Every row gives one point. A path goes straight from each point to the next, and from the last back to the first. The post is the endless flat space through its rows: a point in 2 columns, a line in 3, a plane in 4, and so on, so that a path can go around it. Count how often the path circles the post. Going back the other way cancels.

Post, one row:
[[-4 12]]
Path:
[[-27  11]
 [-11  24]
 [-16   8]
 [  0  -2]
 [ 31   7]
 [  1  60]
 [  4  30]
 [ 34  14]
 [  8 -14]
 [-26  10]
 [-39  16]
 [ -8   0]
 [ 35 -26]
 [ 30  39]
 [ 27  37]
 [ 39 -21]
 [-17 -32]]
Times around: 0

Post, 3 rows:
[[ -2 -38  30  15]
 [-12  30 -32  38]
 [  3  -1 -14  -6]]
Path, 26 rows:
[[-23 -16  36  33]
 [ -8 -24 -12 -21]
 [ -2 -13 -60  14]
 [ 28  18 -40  49]
 [ 24  48 -24   9]
 [-15  17  29  17]
 [-18  18   7  12]
 [  4  18  42  20]
 [-18   2  -2 -15]
 [-29  -6 -26   7]
 [ -5 -34 -41  25]
 [ 23 -14   5  57]
 [ 22  54  -8  51]
 [ 26  35 -19  51]
 [ 44 -51   3  -6]
 [ 20 -18   9 -15]
 [  9 -36  49 -13]
 [-24  24 -19  26]
 [-26 -20 -16 -10]
 [ -6  -8 -41  29]
 [ 24 -24 -10   5]
 [ -2 -40 -35  30]
 [-34 -25 -11  14]
 [-39  12  19   4]
 [-15  49  -4  39]
 [ 24   6  -1 -52]]
Times around: 2

Post, 7 rows:
[[-31 -21  20  24  18  -3  12 -26]
 [-18  29  -5 -13   8   8   4 -21]
 [-27 -12  -7  23   9 -12  -9 -19]
 [ 27  -5  17 -26  -8 -14 -20  23]
 [ 10   9   2   9  17 -11  16  15]
 [-24 -18  23 -15  12 -26 -13   3]
 [  5   5 -23  10 -13  34 -10  16]]
Path, 24 rows:
[[-60 -20 -11   2  21 -15  -3  15]
 [ -2 -22  18  21 -15   2  25 -10]
 [-27  11  -4  23  -4 -13 -22  13]
 [-30 -10   6  21  17   0 -22 -18]
 [-24   4   2 -31  20  -1 -11 -17]
 [ -9 -53  -2   9  10   6 -12  13]
 [-18  14  14 -12  -2  37  -5 -43]
 [  2  27 -17  12  38 -28  -6  33]
 [-22 -27  -9  28  37 -12 -14 -25]
 [  1  -9 -16   3  -3  15  -8 -16]
 [-29  -6   9 -20 -10 -20   8 -12]
 [-13   3  59  -1  24 -27  28 -21]
 [-32   8  28 -22   3  43  -9 -19]
 [-37 -10  -4  -3  36 -12 -14 -20]
 [-34  -9 -15  -4  14 -14 -14 -22]
 [-17   8   4 -16   9 -35   7   7]
 [ 11 -25  24   8   1 -19   0  37]
 [ -1  11   1   2   4  26 -16  47]
 [-10  21   8 -13  35   0  -3 -37]
 [  5   5 -17  -6  14  -8   3  27]
 [ -6   3 -15 -14 -16   8 -19  -4]
 [ -3  29  14 -19 -15  -3   9  -5]
 [-34 -13  55  26  18 -29  32 -38]
 [ 22  -4   6 -14 -23  -5   0 -37]]
Times around: 3

Post, 10 rows:
[[ -1 -11 -25   8  19 -10 -19  -7 -17  -6   5]
 [ -9  -3   7   0   3   2   1   9  -2 -10  22]
 [-24  10 -16  -8  25 -19  13   3  12   5   6]
 [  0 -13 -16   2 -11   7  -4   0   2   4   7]
 [ -8  -6  21 -12   3 -23  33  -5 -19   9  25]
 [  4 -20   0 -14   8  11 -14   6 -18 -18 -13]
 [ 43   2  10  -3  16   1   4  -6   9  -6  19]
 [ -5  47 -15  19  13 -17  -8 -23 -28  -5 -25]
 [ 26 -28  -2  38   9  54   7   5  14 -12  17]
 [-44  16   5 -22  13  13  27   9  -5  32  35]]
Path:
[[-18  23  -9  -4  15  13  24 -22  -1  -5   9]
 [ 19 -24   5 -16  19  13 -12 -24 -15  -7  20]
 [ 13 -26  11   7  42   1  15  -9   6  33  25]
 [ 46  -8  -1  16  22  -4 -14   9  13   0  32]
 [-43 -19   1  -6 -23  -3  18  32 -37  10   9]
 [  2  -4  -7  16   6 -16  11   6   4 -37  27]
 [ -6  20 -41   8 -30  -2   6 -24   5   9  13]
 [ 35  -6 -13  -1  18   2  22 -25  14   4 -13]
 [-14   9  48 -13  60  -7  39  -3   6   9  -4]
 [ -4  33  -4 -12  19 -16   1   4  17  23  17]
 [ 29  30  10  -5  28  23 -25  22  -3 -11   6]
 [ 24  -4 -30  -2   0  16 -22  12   2 -20  30]
 [  2 -10 -30   7  18 -17   5 -22  -9   1  22]
 [-27 -23 -19  24  16 -10   4 -36 -32   8  13]
 [-18  -6  18  -9 -14  -8  -5  -2  -9   8  13]
 [ 26 -23   2   9  37 -12   0   1  -7   5  -4]
 [ 38   8   5 -11   8 -33 -23  21   6 -47  -3]
 [-17  -7 -23  40   2  13  29  -3 -29  -3  53]
 [ -6   6  -4  10   0  19  33 -17  -7 -14  11]
 [-20  13 -36  -1  22  27   9  -6   6  -5  37]
 [ 13 -14  13  -5  -6  29 -18 -18  -2 -13  25]
 [-30  -5   2   1  -1  -1  -2  -9  -6  10  -6]
 [-16  -4   3  28  -2   8  -1  21   0  -3  -5]
 [  0  45 -10  -3  12  19 -12  28   1   7  20]
 [ -2 -15  -4   4  41  -7   0  11 -12 -27  38]]
Times around: 4
